Rows are points. To make a cloud, some directions were put in groups of two or more. Within a group, all points are equally far from the middle, so they leave a hole (a ring in 2 directions, a hollow ball in 3). The other directions are filled evenly. Then the cloud was stretched, turned, moved and blurred a little. How many holes are there, and how many directions does each take, smallest first?

Cloud, 14 rows:
[[-1.2  0.2]
 [ 2.1 -4.1]
 [ 5.3  2.0]
 [ 2.5 -4.5]
 [ 3.0  6.5]
 [-2.0  2.2]
 [ 7.0  0.8]
 [-3.2  3.5]
 [-0.2  1.4]
 [ 2.4 -0.5]
 [-0.3  3.4]
 [-3.8 -0.4]
 [-3.5 -4.9]
 [ 6.0  5.4]]
Holes: 0

Cloud:
[[-3.9 -3.9]
 [ 3.2  0.2]
 [ 3.3  0.8]
 [ 2.1 -2.0]
 [ 0.2 -3.7]
 [-6.1  0.7]
 [ 3.3  2.4]
 [-6.1 -1.0]
 [ 3.2  0.2]
 [-4.7  3.9]
 [-3.0 -4.2]
 [-5.4 -2.6]
 [-1.4  5.9]
 [-1.0  5.9]]
Holes: 1 (2)

Cloud (22 x 3):
[[ 0.9 -1.0 -2.9]
 [-3.8 -1.0  6.7]
 [-5.8  3.8 -0.3]
 [-1.9  1.4  6.5]
 [-4.0 -3.9 -2.7]
 [-6.6 -2.0  1.6]
 [-0.3 -0.4  6.4]
 [-2.0  0.2  4.9]
 [ 1.6  4.9  0.2]
 [ 0.1 -3.1  2.6]
 [ 0.4  5.3  3.8]
 [ 0.4  2.7 -3.8]
 [ 5.1  3.7 -0.1]
 [-4.0  4.4 -0.7]
 [-4.2 -1.3  7.2]
 [-5.1 -1.2 -2.8]
 [-2.1  6.0 -1.7]
 [ 2.6 -4.8 -0.2]
 [-7.8  3.2 -1.0]
 [-1.3  2.6 -1.7]
 [-0.8  2.1  3.7]
 [-1.7  5.9  1.3]]
Holes: 0

Cloud (22 x 3):
[[-6.0  2.3  5.2]
 [-0.4 -3.2 -3.4]
 [-0.7  4.2  1.7]
 [ 2.6  2.7  2.6]
 [ 3.0 -2.4 -3.4]
 [-4.0  4.5 -3.0]
 [-4.9  0.5  5.1]
 [-3.9 -0.7  4.9]
 [ 2.7 -1.4  7.1]
 [-5.5 -2.4 -2.3]
 [ 2.2 -5.3 -1.9]
 [-0.4 -4.8 -0.9]
 [ 2.7 -6.4  0.5]
 [ 1.8 -5.6  3.3]
 [ 3.2 -4.4  6.2]
 [-2.6  1.8  5.9]
 [-2.5  4.4 -1.8]
 [ 2.1 -6.2  1.5]
 [ 0.5 -5.4  1.7]
 [ 2.2  2.2 -0.6]
 [ 3.3  2.2  0.8]
 [-5.0 -2.7  1.0]]
Holes: 1 (2)

Cloud:
[[ 4.5 -3.1  1.8]
 [-3.4  4.5 -4.1]
 [ 5.1  3.0 -1.1]
 [ 5.4  2.2  3.7]
 [-5.7 -0.2  0.1]
 [ 5.0  0.4  4.4]
 [-0.3  3.6  4.0]
 [ 3.8  3.5  4.2]
 [ 3.5  5.2  0.3]
 [-1.4 -3.5  1.7]
 [-1.3 -4.8 -2.2]
 [-1.3  4.7 -4.3]
 [ 0.9 -2.3 -5.1]
 [ 0.7  2.6  4.8]
 [ 3.9  4.5 -0.9]
 [-0.7  0.2  4.4]
 [-3.0  4.1 -4.6]
 [ 1.4  1.7  5.1]
 [-6.4 -0.1 -3.6]
 [-6.4  1.6 -2.6]
 [ 0.3 -1.9 -5.7]
 [ 4.1  4.6  2.6]]
Holes: 1 (3)

Cloud:
[[-3.6 -0.3 -3.6 -5.8]
 [ 3.6 -3.0 -3.9 -1.6]
 [ 2.3 -4.4 -7.0  0.4]
 [ 0.9 -4.0  2.2  2.7]
 [ 2.1  4.2 -7.2 -0.9]
 [ 3.7  2.3 -7.9 -0.2]
 [-3.8  1.8  4.2 -1.6]
 [-2.0  3.7 -5.3 -4.0]
 [-4.2  1.0 -3.8 -2.6]
 [ 3.3  0.8 -0.9  5.5]
 [ 3.0  4.5 -6.6 -2.6]
 [ 2.2  3.2 -5.0  3.5]
 [-2.6 -1.8  1.7 -4.7]
 [-4.2  2.2 -1.4 -0.1]
 [ 2.3 -2.6  0.6  4.9]
 [-0.2  4.9 -5.1 -4.8]
 [-3.3  1.2  3.7 -3.5]
 [-3.4 -4.2 -4.4 -3.3]
 [ 4.2  1.1  0.5  3.1]
 [ 1.4 -5.1 -6.6  0.8]
 [ 1.9  4.0 -3.1  4.1]
 [-0.8 -5.0 -3.6 -3.9]
 [ 1.8 -3.8 -4.8  4.4]
 [-2.5  3.1 -4.9 -4.3]
 [ 3.6 -2.7 -2.3 -1.2]
 [ 2.1 -3.0  0.8  4.7]
 [-0.6  6.0  2.2  0.7]
 [ 0.9  4.4 -5.0  2.0]
 [-2.7  4.6  3.3 -0.5]]
Holes: 2 (2, 2)

Cloud (29 x 4):
[[ 1.1 -2.1  3.5 -2.7]
 [-1.9 -2.5 -3.3  1.9]
 [-6.0 -0.8 -1.9  0.9]
 [ 7.9  6.0  0.8  2.8]
 [ 1.2  0.7  0.2  7.3]
 [ 1.2  1.6  5.0  1.8]
 [-2.2 -0.7  1.0 -2.2]
 [-6.7 -2.1 -1.4 -3.6]
 [ 5.5  6.1  2.2  3.0]
 [ 1.3 -6.1 -4.9 -0.7]
 [-2.0 -3.6  3.1  4.9]
 [-3.4 -1.5 -2.4  1.6]
 [ 4.6  2.6  3.6  1.1]
 [ 2.4  6.9 -2.8 -0.9]
 [-3.3 -4.3  7.2  0.6]
 [-1.5  0.1  6.7 -4.2]
 [-2.9  2.7  4.5 -2.0]
 [ 2.3  2.4 -2.6  1.9]
 [ 1.9  5.3  1.2  1.0]
 [ 4.0 -2.1 -1.0  0.2]
 [ 6.9  6.4  0.6  2.6]
 [-4.4 -3.5  5.9 -1.3]
 [-2.7  2.6 -7.2  1.9]
 [-0.2  4.0 -4.7  3.1]
 [-5.6  0.6  2.5  6.0]
 [-0.7  3.2 -7.2  0.8]
 [-1.4 -3.3  2.2 -2.8]
 [ 0.8 -0.4  2.6  2.7]
 [-0.3  4.4 -1.3 -5.3]]
Holes: 0

Cloud, 29 rows:
[[-4.1  4.8  1.0  2.8]
 [-2.0  2.7 -3.0  5.0]
 [ 1.2  2.6 -1.2 -5.4]
 [ 0.2  6.4  2.3 -2.5]
 [ 2.9 -2.7 -3.6 -1.5]
 [ 0.9  5.3  5.7  0.4]
 [ 1.8 -0.1 -1.2  5.2]
 [ 2.0 -2.2 -5.7 -1.5]
 [ 0.6  3.6 -7.4  3.4]
 [-2.7  0.4  0.0 -2.1]
 [-3.5 -2.5  3.2 -1.9]
 [-1.5  3.1  4.5 -0.3]
 [-0.6  1.7 -4.5 -4.0]
 [-1.6  6.6  4.9 -0.9]
 [ 5.5 -0.6 -4.4 -1.8]
 [ 7.0  3.2 -3.6 -0.5]
 [ 0.6  4.6  6.2  1.2]
 [-2.9 -2.2  1.7  4.8]
 [ 1.7 -1.9  6.1 -6.7]
 [-3.3  1.6 -1.8  6.1]
 [-3.3  3.7  4.1 -1.0]
 [ 3.5 -0.6  3.9 -1.7]
 [ 2.6  2.3 -0.3 -2.3]
 [ 2.2  0.8  0.8 -1.6]
 [-1.3  2.4 -6.5  0.7]
 [ 7.8  5.4 -1.4  1.2]
 [ 5.6  5.9 -4.8  3.0]
 [-1.0  7.8  1.8  2.6]
 [-3.8  2.6  3.1  4.6]]
Holes: 0

Cloud:
[[ 1.6  0.9 -1.6 -6.2 -4.5  3.3]
 [-2.1 -2.5  1.8 -3.5  3.7  3.8]
 [ 2.6  4.2 -2.9  4.7 -2.6  4.1]
 [-6.4  0.8  3.5 -3.3 -0.7  1.7]
 [ 6.4  1.4  1.3 -1.9  5.2 -3.6]
 [ 5.0  1.3  1.1  3.8 -7.2 -1.0]
 [11.4  2.1  0.5  1.4  1.4  1.2]
 [-2.4  3.9  6.4  1.4 -1.2  1.4]
 [ 2.3 -3.1 -0.2 -3.4 -1.5  4.2]
 [ 3.8 -4.8  1.7 -1.1 -1.7  0.8]
 [ 5.1  2.5  6.2  0.9 -0.1  2.5]
 [ 3.7 -3.2  7.1 -0.2  1.3 -2.4]
 [ 1.6 -0.7 -2.1 -3.5  0.4  5.4]
 [ 5.6  1.3  0.4  4.4  2.2  3.6]
 [-0.8  3.8  4.4  3.4  1.7 -1.9]
 [-0.7 -2.5  3.0 -3.0  7.0 -0.4]
 [ 1.8  6.4 -1.9 -2.4 -0.5  4.9]
 [ 1.3  4.5  4.9  3.8 -0.3  3.5]
 [ 5.3  0.3 -1.2 -4.9 -2.2 -2.1]
 [ 2.7  0.9 -0.6 -0.5  6.6 -1.8]
 [ 5.5  1.6 -2.1 -6.9 -0.1  0.9]
 [-3.7  0.8  3.8  2.3  2.4  3.2]
 [ 3.6  3.9  1.7 -5.2  1.5  2.4]
 [ 8.1  5.1 -2.5  5.9 -3.9  2.3]
 [ 0.1  2.3  4.8  3.7 -5.3  5.4]
 [ 6.2 -2.4  4.3 -2.8  5.0 -1.8]
 [ 1.1  2.5  5.1 -0.7 -3.0  5.7]
 [ 1.8  1.9  2.5  1.7  3.8 -4.4]
 [ 5.5  8.3 -1.8 -0.8 -4.6  1.3]
 [ 5.4  1.5 -1.3 -3.2 -5.9  5.1]
 [ 7.8  7.7 -2.1  1.1 -2.9  3.4]
 [ 3.7 -1.4 -2.7  2.8 -0.6  1.7]
 [ 7.0  4.3 -1.7 -2.7  3.6  0.9]
 [ 2.5  3.0 -1.0 -0.9  5.6  1.3]
 [ 8.2  6.1 -1.2 -0.7 -1.2  4.1]
 [ 1.7  1.5 -2.0 -0.3  5.4  1.3]
 [ 1.6  2.8  1.1  5.2  3.3  0.0]
 [ 9.8  3.6  1.5  0.3 -5.0 -0.3]
 [-2.8  3.9 -1.4  2.0 -3.1  5.2]
 [ 1.8 -2.5  1.8  3.7 -2.0 -2.3]
 [ 6.8  7.0  1.0  4.3 -5.4  3.6]
 [-2.4 -1.0 -2.0 -1.9 -0.2  3.7]
 [ 0.2  4.3  5.4  0.8  0.7 -1.6]
 [ 0.2  3.7 -3.2  2.6 -4.7  0.4]
 [-0.9 -1.1 -2.3  0.6 -0.4  0.2]
 [-2.4  0.8 -1.3 -6.5 -0.8  2.4]
 [ 2.1 -1.6  4.3 -0.4  5.7  2.6]]
Holes: 1 (6)

Cloud:
[[-2.4 -5.4  4.5  1.0 -0.9 -3.5]
 [ 4.4 -0.4  1.5  3.1  7.9  1.1]
 [-0.5  2.3 -0.2 -4.7  5.3 -2.8]
 [ 3.7 -3.7  2.8 -3.9  4.7  1.6]
 [ 0.8  3.3 -1.7  7.2  1.7  0.4]
 [-0.7  5.4 -4.0 -2.2  0.9  3.4]
 [-4.3  6.9 -0.6  3.6 -0.6  0.1]
 [ 1.3 -0.4  5.7  0.9 -6.5 -0.8]
 [ 4.7  0.5  3.3 -6.8  1.5  0.9]
 [ 1.5 -3.3  2.7 -5.0  4.6  1.8]
 [-1.5  2.3  0.5 -1.9  4.4 -4.4]
 [ 5.2  0.1  4.2 -2.2  4.8  1.0]
 [-1.6 -3.5  3.5  4.5 -5.8  1.9]
 [ 1.5 -6.7  2.2  4.1  0.9 -3.0]
 [ 4.8 -2.9  4.2 -6.8 -3.4  2.0]
 [ 2.8 -3.3 -1.5  3.6  1.7  5.8]
 [ 4.0  0.2  1.6  3.9  7.9  0.7]
 [ 3.7 -0.1 -1.8  4.3  5.6  4.5]
 [ 2.8 -7.6 -3.0 -3.1  2.3  0.5]
 [-1.9  0.1 -5.0  1.6  5.0 -1.4]
 [-0.9  2.8  1.4 -6.0  5.4 -0.3]
 [-6.0 -0.2  3.5  2.7 -1.0 -0.3]
 [-1.8 -7.4  1.3 -5.0  2.0 -0.6]
 [ 5.5 -4.1 -2.4 -2.6  3.3  1.6]
 [-1.5 -4.3 -1.3 -1.8 -1.8  5.8]
 [-5.3 -5.1 -1.1 -1.7 -2.1  3.7]
 [ 2.6 -3.8 -2.8 -1.0 -2.1  5.4]
 [ 1.1  2.2 -1.9  3.2 -7.0 -1.3]
 [-0.6  1.2  2.8  4.9 -2.9  2.6]
 [ 8.7 -3.3  3.1 -0.4 -0.8 -1.3]
 [ 1.3 -6.9  2.8 -2.3  6.7  2.6]
 [-0.3  8.7 -2.6  3.9 -1.6 -1.0]
 [ 3.5  2.7 -1.2  4.4 -6.0 -0.7]
 [ 1.2 -6.5  2.5  3.3  0.2 -3.7]
 [ 3.9 -6.2  3.7 -6.0 -0.2  1.5]
 [ 1.2 -3.0  5.1 -2.3  4.6  3.3]
 [ 2.2 -1.8 -5.6 -1.8 -2.5 -0.9]
 [-2.6 -3.7  5.1  1.1 -5.0 -1.8]
 [ 6.4 -4.6 -3.0 -4.7 -0.2 -0.2]
 [-1.6  1.5  1.3  7.2  1.2  4.1]
 [ 0.0 -1.0 -1.2  7.6 -0.2  1.2]
 [-0.5 -5.2  6.7  2.3 -3.4  1.3]
 [-1.8  7.1 -4.1 -0.2 -1.3  0.1]
 [-5.6  0.9  1.2 -3.5  3.9  2.5]
 [-4.6  2.7 -1.5 -1.0 -1.9  1.1]
 [-2.1  3.2  1.5 -5.4  2.5 -2.0]
 [ 4.1 -8.5  0.2  5.0  2.2  2.2]
 [-2.7 -1.4  6.3  3.4  1.4  0.5]
 [-1.4 -0.9  0.0  1.9  4.4 -4.3]
 [-1.8  2.5 -3.0  5.8 -0.1 -0.6]
 [-3.4 -1.0  5.6  4.0 -0.3  1.3]
 [ 4.1 -0.9 -3.4 -1.6  6.0  2.1]
 [ 5.8 -1.8  4.6 -4.9  0.5  1.2]
 [ 0.9 -3.9  2.2 -7.0  0.2  0.2]]
Holes: 2 (2, 2)
